Rows are points. Examples show where two turns around zero, p and q, send a point. Where does a point land after both, in the order given? Backwards means that the second turn is done in reverse. Each puzzle has new turns, and all numbers are rounded.
In the rows, 128 means zero.

Turn p:
111	124 -> 112	121
158	120 -> 159	126
88	105 -> 93	98
117	199 -> 103	195
167	93 -> 173	101
Turn q:
96	164 -> 86	152
103	112 -> 109	105
184	108 -> 187	127
Where do these land?
p, then q: 96	135 -> 97	118
q, then p: 177	145 -> 162	167
p, then q backwards: 161	166 -> 166	162
q, then p: 96	67 -> 131	59
q, then p: 111	127 -> 114	119

Turn p:
172	164	122 -> 73	133	115
95	61	119 -> 189	145	169
114	100	106 -> 154	153	141
195	148	165 -> 58	97	149
86	152	111 -> 155	134	85
106	144	146 -> 139	105	108
Turn q:
72	132	133 -> 157	81	140
95	141	171 -> 181	119	143
175	141	82 -> 66	152	137
171	98	125 -> 107	160	92
Where do these land?
q, then p: 102	166	160 -> 93	96	158
q, then p: 123	112	135 -> 123	145	132
q, then p: 98	94	106 -> 154	162	155
p, then q: 195	176	134 -> 154	50	135
p, then q backwards: 127	53	112 -> 130	192	170
q, then p: 123	167	122 -> 130	89	136

Turn p:
148	130	148	138	129	150 -> 118	143	128	123	96	123
127	178	97	119	107	113 -> 142	155	123	141	171	92
128	119	161	132	141	113 -> 149	126	120	117	106	150
95	124	135	123	141	112 -> 153	113	144	121	140	146
140	103	95	119	98	141 -> 89	114	120	160	140	121
131	97	153	158	166	158 -> 104	120	145	89	87	154
117	111	135	157	147	102 -> 133	128	121	103	136	168
106	181	131	121	101	116 -> 165	163	143	149	152	109
160	110	97	85	122	148 -> 99	92	109	149	124	88
Turn q:
117	95	105	139	102	96 -> 134	82	137	115	126	94
142	127	117	130	95	122 -> 127	117	116	98	117	116
137	135	110	138	127	133 -> 131	122	119	127	108	135
131	137	142	94	113	155 -> 120	164	143	101	130	136
132	139	131	134	148	80 -> 99	110	107	158	139	111
121	141	103	114	136	116 -> 108	127	137	140	105	118
139	136	225	144	145	152 -> 150	176	96	136	205	158
91	142	117	138	144	150 -> 154	148	144	157	108	124
143	100	102	121	142	148 -> 129	107	153	120	114	160
Where do these land?
p, then q: 162	124	132	105	138	109 -> 117	94	136	115	103	121
q, then p backwards: 120	121	106	101	125	124 -> 121	125	128	130	137	163
p, then q backwards: 116	124	152	99	130	120 -> 115	115	109	157	131	136
q, then p: 125	79	110	197	118	154 -> 73	107	75	137	85	121
q, then p backwards: 115	147	118	181	154	126 -> 140	119	155	92	93	102
q, then p: 123	156	143	100	123	156 -> 155	154	143	129	133	96
q, then p backwards: 135	146	135	114	109	107 -> 156	136	108	135	134	137

Turn p:
118	151	83	118	171	160	126	120 -> 156	72	138	150	126	127	142	159
184	191	112	99	138	120	114	144 -> 136	155	126	163	102	152	171	189
113	75	120	119	109	119	124	130 -> 89	117	147	120	129	130	103	97
83	97	146	154	88	109	189	106 -> 118	131	104	63	153	121	63	110
125	118	113	143	95	116	114	92 -> 95	119	119	100	156	141	144	122
51	121	156	138	96	73	151	102 -> 114	125	100	33	108	108	102	102
145	162	107	132	137	186	88	185 -> 180	121	150	184	117	178	161	117
142	156	93	159	193	123	84	163 -> 150	92	90	193	94	129	172	122
187	147	139	58	136	98	151	156 -> 107	182	152	160	83	125	117	191
179	124	131	161	150	173	122	142 -> 153	140	123	191	168	130	136	122
81	67	208	127	94	131	144	69 -> 111	155	159	50	173	67	98	77
Turn q:
153	85	144	79	83	110	123	156 -> 83	142	87	160	160	82	139	117
115	166	154	48	80	113	120	141 -> 82	143	103	168	131	105	157	202
115	129	129	201	190	88	118	108 -> 206	86	173	108	138	130	100	112
142	118	129	187	150	137	139	62 -> 193	141	161	108	115	145	153	84
90	115	100	197	136	134	133	122 -> 160	117	148	93	159	180	110	105
110	136	99	181	153	143	75	92 -> 189	90	119	121	114	185	131	111
142	126	117	43	136	140	130	156 -> 60	127	116	174	95	109	117	138
147	133	172	109	115	160	132	172 -> 82	124	104	92	115	92	141	140
109	113	155	44	105	140	170	150 -> 38	147	145	154	136	103	153	150
157	160	81	190	130	115	140	121 -> 187	163	123	104	118	150	80	122
Where do these land?
p, then q: 103	184	97	134	152	163	143	85 -> 86	131	121	133	123	79	87	76
q, then p: 147	105	141	84	142	136	112	143 -> 103	105	102	93	130	131	112	106
p, then q: 118	183	126	178	130	137	96	50 -> 87	160	187	160	104	107	70	93
q, then p backwards: 130	70	162	113	142	119	149	125 -> 126	80	146	128	143	141	87	101
q, then p: 135	89	158	105	74	159	148	144 -> 148	81	113	86	99	111	106	164
p, then q backwards: 130	107	166	103	117	147	98	165 -> 144	109	112	125	151	133	174	86
p, then q: 59	188	112	156	118	112	115	72 -> 56	166	139	191	116	110	107	90
p, then q: 100	166	80	120	122	110	102	71 -> 49	140	154	143	151	120	112	100
q, then p: 183	118	164	93	132	94	163	194 -> 85	118	85	86	53	119	158	114
p, then q: 169	118	56	190	136	102	142	156 -> 138	111	116	104	136	214	93	77
q, then p: 135	80	145	132	144	129	141	204 -> 88	85	144	97	91	83	149	109

Turn p:
86	129	91	102	188	98	99	46	134	131	129 -> 102	76	145	151	173	148	98	65	71	100	149
111	133	169	142	104	98	160	149	133	56	115 -> 144	192	176	119	117	115	141	99	137	175	114
112	136	168	179	114	156	72	115	102	152	203 -> 123	117	157	215	81	151	105	166	163	95	136
106	166	147	120	80	164	133	130	144	80	117 -> 126	186	132	117	67	122	109	115	106	134	110
116	169	153	173	147	173	127	128	82	120	149 -> 111	150	155	150	87	189	139	160	130	118	156
120	163	158	98	118	144	126	148	88	111	180 -> 108	153	176	129	111	140	94	183	122	123	107
173	139	136	142	105	135	89	117	72	145	125 -> 125	118	141	109	108	146	121	144	184	71	136
185	131	146	140	160	134	110	105	149	181	149 -> 130	44	115	135	111	154	136	143	154	128	114
143	63	112	92	101	112	199	156	148	188	67 -> 96	129	43	82	184	71	156	127	161	171	119
126	74	121	93	128	124	146	198	165	114	60 -> 167	151	83	75	157	68	126	127	125	187	158
131	111	64	147	164	123	119	79	149	92	168 -> 140	87	157	159	137	114	170	100	66	89	135
127	121	71	108	127	74	155	165	170	168	76 -> 162	131	56	98	204	117	140	107	119	144	102
Turn q:
172	137	55	138	106	156	111	99	120	124	150 -> 170	97	118	101	150	127	129	105	203	118	116
125	161	91	148	103	161	90	160	137	79	120 -> 133	120	164	118	119	125	104	167	187	132	79
113	158	64	110	67	104	102	132	155	129	151 -> 126	130	126	102	160	81	111	122	185	190	105
98	109	83	125	101	169	148	113	170	103	131 -> 139	134	121	64	93	109	150	153	166	145	130
131	94	75	129	119	123	115	166	134	96	179 -> 158	70	161	93	138	91	111	148	140	149	134
132	112	169	157	184	87	150	137	118	187	63 -> 68	141	102	165	118	172	92	109	83	95	186
118	131	205	162	147	85	180	104	84	129	112 -> 102	181	137	155	138	120	134	105	59	60	149
128	134	186	81	200	92	158	111	96	127	83 -> 97	139	74	189	144	143	153	159	60	88	147
101	120	82	109	75	182	96	148	100	140	157 -> 134	106	178	89	153	147	169	129	176	177	111
171	100	109	110	56	145	98	141	152	112	126 -> 193	141	152	132	126	127	118	140	181	177	146
108	121	207	141	191	107	108	88	134	145	129 -> 122	149	94	136	119	167	112	111	34	107	106
140	160	209	126	186	124	180	139	137	164	136 -> 94	127	109	192	77	125	150	89	62	100	126
Where do these land?
p, then q: 149	159	115	154	111	193	143	130	145	136	71 -> 136	126	130	108	144	90	179	128	200	152	131
q, then p: 86	78	94	170	161	103	191	93	62	133	131 -> 92	137	223	122	157	98	105	146	56	145	133
q, then p backwards: 155	180	151	126	123	170	131	139	139	86	134 -> 152	142	137	162	77	123	119	130	146	124	180
q, then p backwards: 103	103	120	111	155	100	92	148	207	105	194 -> 150	124	148	51	148	153	123	155	213	117	134
q, then p: 100	164	147	141	78	155	142	114	126	155	99 -> 104	153	103	135	101	171	112	101	102	148	93
p, then q: 95	89	99	63	187	75	116	151	143	119	140 -> 127	68	110	154	173	174	105	118	58	101	138
p, then q: 174	163	134	157	99	109	143	119	159	123	90 -> 145	162	79	133	110	127	157	133	178	132	153
p, then q: 112	129	102	161	158	120	111	65	70	151	111 -> 158	120	133	65	97	118	159	149	95	94	86
q, then p: 136	81	78	64	120	97	96	162	138	128	207 -> 116	43	113	131	201	101	139	162	183	143	142
q, then p backwards: 83	105	98	141	186	61	116	177	85	144	169 -> 121	98	105	37	197	120	131	80	119	142	150
q, then p backwards: 142	168	160	123	77	153	149	87	107	112	88 -> 110	140	115	190	68	109	148	150	97	116	129
q, then p backwards: 180	149	194	122	114	174	141	126	151	162	121 -> 103	156	146	212	108	140	119	107	165	105	133
q, then p: 148	96	173	131	96	153	93	152	132	108	110 -> 139	124	120	119	72	152	127	168	172	133	117

Turn p:
65	130	155	202	186	106	139	133	176	102	78	92 -> 17	80	123	141	167	136	156	135	159	177	114	132
182	145	79	192	105	168	172	84	127	127	121	153 -> 160	108	179	184	92	130	118	85	89	177	112	171
115	195	101	152	118	85	93	111	68	136	124	125 -> 115	188	147	169	152	162	143	133	130	93	145	189
105	78	113	140	129	117	45	155	141	105	115	125 -> 62	150	126	94	122	74	114	105	148	86	113	128
160	193	131	98	134	217	57	94	119	131	147	204 -> 165	156	85	136	108	188	77	13	98	90	145	130
110	166	132	99	90	84	103	143	124	156	170	107 -> 155	157	118	151	155	138	143	163	154	62	113	120
139	164	121	141	102	127	139	190	111	115	122	135 -> 143	149	136	128	138	126	199	109	108	120	116	131
127	125	145	99	98	56	120	134	97	189	77	120 -> 108	145	140	137	93	142	158	208	118	73	172	123
133	42	145	109	197	60	153	123	112	101	156	93 -> 113	123	110	92	173	51	92	205	140	172	172	125
106	94	173	124	82	118	148	105	152	60	154	99 -> 133	84	109	84	158	115	108	171	115	129	55	149
175	87	102	145	140	150	101	148	126	100	111	124 -> 112	129	161	102	122	74	117	86	100	133	139	126
73	94	126	69	131	179	142	136	117	123	129	152 -> 147	148	101	58	90	153	115	124	164	153	116	104
134	134	155	145	156	136	181	108	130	193	156	166 -> 169	90	91	178	99	142	133	135	151	163	170	129
146	156	89	92	126	142	148	139	160	112	130	150 -> 152	161	131	142	125	138	126	109	101	150	101	81
150	118	152	111	127	173	179	117	159	169	130	76 -> 168	56	163	123	127	150	121	140	142	143	138	81
Turn q:
151	150	137	142	136	96	171	67	182	136	92	120 -> 71	106	103	129	170	132	151	136	134	61	94	126
139	94	94	138	185	126	153	130	100	90	127	121 -> 150	104	136	104	94	154	170	151	167	141	101	149
154	100	144	153	160	165	81	130	57	129	184	163 -> 197	123	172	108	133	160	155	97	149	180	164	83
136	120	132	182	131	148	105	159	134	85	93	140 -> 124	114	92	118	100	134	182	109	99	155	157	139
113	101	171	140	172	172	108	141	118	71	170	121 -> 178	121	171	113	118	129	186	156	83	166	130	115
100	112	118	151	140	124	152	141	176	136	132	165 -> 104	97	143	183	121	141	144	135	121	120	141	155
122	69	170	161	138	108	120	159	113	122	129	115 -> 119	104	152	88	142	141	143	144	113	173	165	160
171	163	110	47	135	157	82	163	106	197	147	102 -> 208	206	108	143	173	112	71	106	158	139	116	140
95	136	89	79	48	99	134	49	186	157	79	121 -> 70	85	90	152	135	96	34	105	107	68	70	118
123	99	157	175	116	176	176	153	102	104	132	131 -> 103	112	145	127	113	91	182	148	141	186	153	112
105	180	129	67	93	80	146	102	141	144	81	155 -> 84	153	134	131	116	95	77	91	126	48	107	143
174	197	84	45	68	86	100	138	132	165	174	107 -> 175	191	84	138	139	115	22	144	155	63	146	106
81	145	128	184	143	127	135	131	117	127	123	104 -> 80	147	133	130	109	166	148	141	110	161	118	118
Where do these land?
p, then q: 189	72	73	165	142	101	95	125	120	95	104	173 -> 83	152	171	84	108	173	69	98	123	94	168	95
p, then q backwards: 65	61	150	113	130	101	87	163	136	114	180	180 -> 192	160	89	101	82	131	170	136	112	105	66	79
p, then q: 207	139	120	100	105	159	198	117	180	101	136	118 -> 132	137	109	42	188	128	129	108	176	182	127	133
p, then q backwards: 136	115	134	144	147	166	168	127	106	112	136	130 -> 134	79	134	135	135	146	102	148	103	128	118	128
p, then q backwards: 152	39	142	102	134	169	153	46	94	153	119	96 -> 106	41	112	93	77	69	109	152	83	104	175	125
q, then p: 138	124	157	95	152	127	70	97	84	174	94	160 -> 119	109	112	134	136	176	42	130	94	129	166	129
q, then p: 68	185	126	84	61	151	124	103	188	123	108	133 -> 64	172	159	124	155	129	146	148	125	99	121	224
q, then p: 160	108	179	169	121	89	165	98	112	171	136	111 -> 113	123	85	100	163	134	112	132	186	159	137	72
p, then q backwards: 199	132	134	152	153	124	118	117	127	124	181	51 -> 154	80	185	81	110	137	122	112	164	176	165	163
p, then q backwards: 117	165	78	143	181	81	152	119	145	91	172	125 -> 125	143	139	127	130	187	139	151	144	212	139	88
p, then q: 139	105	83	102	121	153	135	147	144	162	120	138 -> 108	141	98	103	161	107	102	152	109	118	137	104
q, then p: 93	146	112	71	112	109	122	167	111	102	134	119 -> 135	154	113	136	126	135	150	120	86	62	111	146
q, then p: 110	164	110	166	124	139	122	184	136	94	87	94 -> 167	180	152	157	93	160	166	130	148	132	103	146
q, then p backwards: 63	175	158	152	151	107	102	159	143	143	86	158 -> 148	178	95	158	128	127	89	120	98	105	62	166
q, then p: 82	191	163	161	86	144	109	152	95	161	127	134 -> 142	131	132	163	171	193	127	137	183	92	130	168
